Rows are points. Two turns around zero, p and q, are shown by what they do to some points. Where does a point land after both, in the order given? Backwards means that the second turn is done in reverse. Each puzzle has new turns, and all numbers are rounded.

Turn p:
+0.33,+0.29 => -0.12,+0.42
+0.38,-0.08 => +0.24,+0.31
-0.20,-0.09 => -0.01,-0.22
-0.52,-0.13 => -0.11,-0.52
Turn q:
-0.15,-0.25 => +0.06,-0.29
+0.49,-0.03 => +0.38,+0.31
-0.33,+0.28 => -0.43,-0.02
Where do these land?
q, then p: +0.21,-0.32 => +0.25,+0.29
q, then p: +0.22,+0.25 => -0.30,+0.14
p, then q: +0.21,+0.35 => -0.40,+0.10
q, then p backwards: -0.17,-0.39 => -0.30,-0.30
p, then q: -0.47,+0.12 => +0.02,-0.48

Turn p:
-0.28,+0.14 => -0.22,-0.22
+0.29,+0.34 => -0.23,+0.38
+0.17,-0.28 => +0.32,+0.07
+0.08,+0.32 => -0.28,+0.18
-0.26,-0.52 => +0.41,-0.41
Turn q:
-0.52,-0.09 => -0.35,+0.40
+0.41,+0.16 => +0.35,-0.27
-0.23,+0.08 => -0.05,+0.24
+0.35,-0.15 => +0.05,-0.38
Where do these land?
p, then q backwards: +0.22,-0.40 => +0.16,+0.43
q, then p: -0.56,+0.10 => -0.57,-0.03
q, then p: +0.14,+0.00 => +0.14,+0.03
q, then p: +0.19,+0.30 => +0.12,+0.34

Turn p:
-0.22,+0.10,-0.33 => -0.39,-0.04,-0.12
+0.13,+0.51,-0.07 => -0.18,+0.50,+0.02
+0.11,-0.13,-0.13 => +0.05,-0.06,-0.20
-0.02,-0.48,+0.54 => +0.52,-0.40,+0.31
Turn q:
+0.46,+0.33,+0.52 => +0.54,-0.05,+0.55
-0.14,-0.07,+0.29 => -0.14,+0.13,+0.27
+0.04,-0.14,+0.22 => -0.09,-0.07,+0.24
-0.30,-0.21,-0.15 => -0.35,+0.07,-0.17
-0.22,+0.16,-0.68 => +0.00,+0.12,-0.72
+0.16,-0.06,-0.20 => +0.05,-0.20,-0.16
Where do these land?
p, then q: -0.29,+0.17,+0.33 => -0.04,+0.16,+0.44
p, then q backwards: +0.34,-0.63,+0.05 => +0.55,+0.25,-0.39
q, then p: -0.32,+0.00,+0.04 => -0.25,+0.11,+0.16
q, then p: +0.17,+0.09,+0.07 => +0.20,+0.04,-0.04
q, then p: +0.12,+0.44,-0.64 => -0.12,+0.23,-0.74
q, then p: -0.02,-0.06,+0.14 => +0.04,-0.02,+0.15

Turn p:
+0.02,+0.36,+0.07,-0.27 => +0.35,+0.24,-0.14,-0.08
+0.18,+0.15,-0.51,-0.55 => +0.01,+0.23,-0.50,-0.56
+0.08,-0.10,+0.28,+0.57 => -0.14,-0.21,+0.18,+0.57
+0.10,-0.29,+0.35,+0.15 => +0.05,-0.41,+0.16,+0.20
-0.38,-0.11,-0.20,+0.09 => -0.27,+0.16,+0.29,-0.14
Turn q:
+0.26,-0.01,-0.04,-0.46 => +0.19,+0.42,+0.11,-0.24
+0.02,+0.30,+0.54,+0.46 => -0.08,-0.31,+0.43,+0.55
-0.43,+0.15,+0.32,+0.32 => -0.46,-0.32,+0.15,+0.29
-0.23,-0.34,-0.08,+0.07 => -0.13,-0.26,-0.14,-0.27
+0.27,-0.28,-0.47,-0.25 => +0.37,+0.19,-0.34,-0.38
+0.12,+0.18,-0.27,-0.15 => +0.11,+0.29,-0.21,+0.05
Where do these land?
q, then p: -0.04,-0.14,-0.17,-0.13 => +0.03,+0.09,-0.12,-0.21
q, then p: +0.51,+0.36,+0.00,-0.40 => +0.36,+0.25,-0.38,+0.46
q, then p: -0.13,-0.18,+0.56,-0.03 => +0.33,-0.29,+0.41,-0.02
p, then q backwards: +0.54,+0.31,-0.16,+0.06 => -0.07,+0.23,-0.57,+0.17
q, then p backwards: -0.20,-0.38,+0.04,+0.43 => +0.30,-0.51,+0.13,-0.08
p, then q: -0.42,-0.33,-0.01,+0.20 => -0.37,-0.14,+0.41,-0.07
p, then q backwards: -0.27,+0.35,-0.26,-0.12 => +0.09,+0.13,-0.10,-0.49

Turn p:
+0.38,+0.37,+0.35,-0.08 => +0.27,+0.08,-0.30,-0.49
+0.46,+0.11,+0.11,-0.35 => -0.15,+0.07,-0.43,-0.38
-0.30,-0.46,-0.14,+0.24 => -0.22,-0.22,+0.44,+0.29
-0.21,+0.21,-0.36,+0.36 => +0.32,-0.15,+0.00,+0.47
-0.33,-0.24,+0.03,-0.18 => -0.24,+0.22,+0.28,+0.11
Turn q:
+0.25,-0.76,-0.23,-0.09 => -0.12,-0.59,+0.59,-0.01
+0.37,+0.14,+0.09,+0.02 => +0.28,+0.15,+0.14,-0.22
-0.40,+0.27,+0.28,-0.04 => -0.04,+0.30,-0.33,+0.34
-0.46,+0.19,-0.11,-0.25 => -0.44,+0.22,-0.23,+0.17
+0.24,+0.16,-0.02,+0.35 => +0.32,-0.07,-0.16,-0.28
Where do these land?
q, then p backwards: -0.25,-0.03,-0.22,-0.41 => -0.11,-0.39,-0.10,-0.32
p, then q backwards: +0.27,-0.49,+0.47,-0.36 => +0.17,+0.14,-0.73,-0.28
q, then p: -0.08,+0.25,-0.08,+0.39 => -0.25,-0.07,-0.31,+0.25
p, then q: -0.30,-0.42,+0.12,+0.29 => +0.34,-0.01,+0.03,+0.50
p, then q: +0.51,+0.58,-0.18,-0.08 => -0.36,-0.18,+0.21,-0.65
p, then q: -0.08,+0.13,+0.11,-0.13 => +0.01,+0.20,-0.04,-0.11
q, then p: -0.06,-0.01,-0.23,+0.31 => -0.35,-0.02,-0.03,+0.17
